Rows are points. Each copy is the shape, with its points in the same order, turned, moved and blurred by noise. Say if it was mirrored as well.

Shape (8 x 2):
[[ -1   2]
 [-12  -2]
 [ -6  -1]
 [  7   4]
 [-15  21]
 [-10  -3]
 [ 48  34]
 [ -3  -3]]
Copy 1 (8 x 2):
[[  0  -8]
 [ 12  -5]
 [  8  -6]
 [ -4 -12]
 [  4  17]
 [ 15  -8]
 [-60  -9]
 [  2 -12]]
Copy 1 is: mirrored
Copy 2 (8 x 2):
[[ -1  -2]
 [ -5  10]
 [ -2   3]
 [ -1 -12]
 [ 19   9]
 [ -5   9]
 [ 24 -54]
 [ -4   3]]
Copy 2 is: only turned
Copy 3 (8 x 2):
[[ -5  -7]
 [-15  -7]
 [-15  -7]
 [  5 -11]
 [-20 -26]
 [-15  -2]
 [ 48 -42]
 [ -6  -4]]
Copy 3 is: mirrored
Copy 4 (8 x 2):
[[ 12   5]
 [  1  -8]
 [  3  -1]
 [ 17  11]
 [ 22 -20]
 [ -5  -4]
 [ 55  30]
 [  2   4]]
Copy 4 is: mirrored

Shape (8 x 3):
[[  1  13 -28]
 [ 44  17  12]
 [  5   7  12]
 [ 11   4  12]
 [ 35 -23   9]
 [ 11  -5  13]
 [ 17  11 -60]
 [ 21  -1  13]]
Copy 1 (8 x 3):
[[ -4 -15 -36]
 [ 44 -24  -5]
 [ 11   0  -2]
 [ 15  -8   2]
 [ 14 -38  17]
 [ 10 -10   7]
 [ -9 -39 -59]
 [ 19 -17   6]]
Copy 1 is: only turned
Copy 2 (8 x 3):
[[ 26   0 -22]
 [ 16  30  27]
 [  3  -3  11]
 [  2   4  12]
 [-17  33   5]
 [ -8   7   9]
 [ 45  24 -45]
 [ -2  15  13]]
Copy 2 is: mirrored
Copy 3 (8 x 3):
[[  5  18 -22]
 [-28 -30 -29]
 [-12  -9   7]
 [-10 -15   4]
 [ 11 -41 -17]
 [ -3 -15  -3]
 [ 12  34 -52]
 [-14 -24  -8]]
Copy 3 is: mirrored
Copy 4 (8 x 3):
[[-15 -25  -2]
 [ 40 -15  -4]
 [ 10   8   1]
 [ 14   4   0]
 [ 33  -4  29]
 [ 13   7   7]
 [-17 -55   7]
 [ 22   2  12]]
Copy 4 is: only turned

Shape (10 x 6):
[[-30 -10 -45  29   3 -25]
 [-33  33  -3 -16  17  17]
 [-26  23   3  -6  26  18]
 [ 25  15   5  17  -9  23]
 [ 10 -13   0   1   8   3]
 [ 14  16   5   4   3   7]
 [ -2  38 -29 -15 -11 -22]
 [ 26 -17 -20 -14  11 -18]
 [-33 -25   9 -17 -11 -11]
 [ 17  19   8  20  -1 -15]]
Copy 1 (10 x 6):
[[  0  32 -31 -42 -15 -18]
 [-34 -12 -27   0  20  23]
 [-34  -4  -7  -9  12  28]
 [  9 -25   5   6 -33  31]
 [  7   9   4   9  -5  14]
 [  7 -13   2   6  -3  26]
 [ 12 -22 -37 -22  17  -1]
 [ 31  16 -13  16   7  -2]
 [-25   2  18  -1  17 -36]
 [ 21 -21  12 -23  -5  17]]
Copy 1 is: only turned
Copy 2 (10 x 6):
[[-17 -47 -42 -20  13  -9]
 [ 48 -19  10 -19  -9  10]
 [ 41 -21   3   1 -18   7]
 [-11  -9  40  12  -5  14]
 [ -2  -8   4  14 -16 -12]
 [  0  -2  17  -1 -19   5]
 [  3 -10   5 -48 -13   6]
 [-20 -12  -2  -3 -29 -28]
 [ 18  17 -25   2   4 -21]
 [-14   2   6  -6 -24  28]]
Copy 2 is: only turned
Copy 3 (10 x 6):
[[ 16 -10  10  59 -11   4]
 [  3 -24 -15   4  44  15]
 [  1 -23  -5  -3  35   3]
 [ 34  -2  -2 -31  -9  -4]
 [  6  10  -5  -7  -1 -24]
 [ 18   5   2 -19  13  -3]
 [ 35  25 -21  21  21  18]
 [ 12  31  -6  12   6 -32]
 [-29  -3 -30  15  -5   2]
 [ 19  11  14 -14   4   7]]
Copy 3 is: only turned
Copy 4 (10 x 6):
[[ -6  60  -2 -28 -23  -6]
 [ -2  17  21  32   1  26]
 [-13  16  16  27  11  14]
 [ 14 -13  17   1   9 -31]
 [-13  -5  -8  -9   1 -13]
 [ -1  -9  20  -2   4 -12]
 [ 16   6  34 -19 -27  24]
 [-12 -12 -12 -39  -5   3]
 [-26   9 -19  15 -42   0]
 [-10  -4  33 -15  -8 -24]]
Copy 4 is: only turned
